Each row is a point. Two turns around zero, p and q, are shown by what they do to some points. Where does a point land after both, in the order given? Backwards means that the second turn is done in reverse. Each puzzle has new turns, and all numbers are rounded.
(in the rows, 128 means zero)

Turn p:
[122  75 162] -> [177 135 168]
[107 128 120] -> [140 118 112]
[180 140  96] -> [ 86 173 120]
[102 169 134] -> [111  85 112]
Turn q:
[ 98 161 151] -> [112 105 170]
[175  96  82] -> [146 178  78]
[127 150 155] -> [139 114 158]
[127 110  83] -> [105 156  96]
[112 123 169] -> [137  86 139]
Where do these land?
q, then p: [112  82 108] -> [143 143  80]
p, then q: [ 65  93 129] -> [176 169  93]
q, then p backwards: [158 155 137] -> [136  90 143]
p, then q backwards: [147 141 150] -> [106 151 129]
q, then p: [158 170 115] -> [ 90 100 152]

Turn p:
[ 96 112  98 167] -> [117 143  77 155]
[146 112 147 158] -> [104 156 124 106]
[104  86 163 123] -> [ 98  98 104  94]
[127 161 144 114] -> [162 124 142 114]
[167 169  88  78] -> [160 119 193 172]
Turn q:
[138 142 119 131] -> [137 111 128 128]
[133 154 127  89] -> [143 117  95 100]
[ 93 143 187 118] -> [130 169  77 155]
[178 119 165 126] -> [182 156 144 125]
[ 90  70 100 104] -> [ 65 152 144  92]
[169 140 106 164] -> [155  93 165 143]
[ 95 129  91 163] -> [ 84  97 142 153]
Where do these land?
q, then p: [ 88  47 153 150] -> [209 134  90  94]
q, then p: [151 147 150 116] -> [121 145 159 142]
q, then p: [143 151 119  90] -> [111 106 157 153]
p, then q: [110 146 137 125] -> [141 124 142 110]
q, then p: [148 150  82 160] -> [ 73 121 116  99]
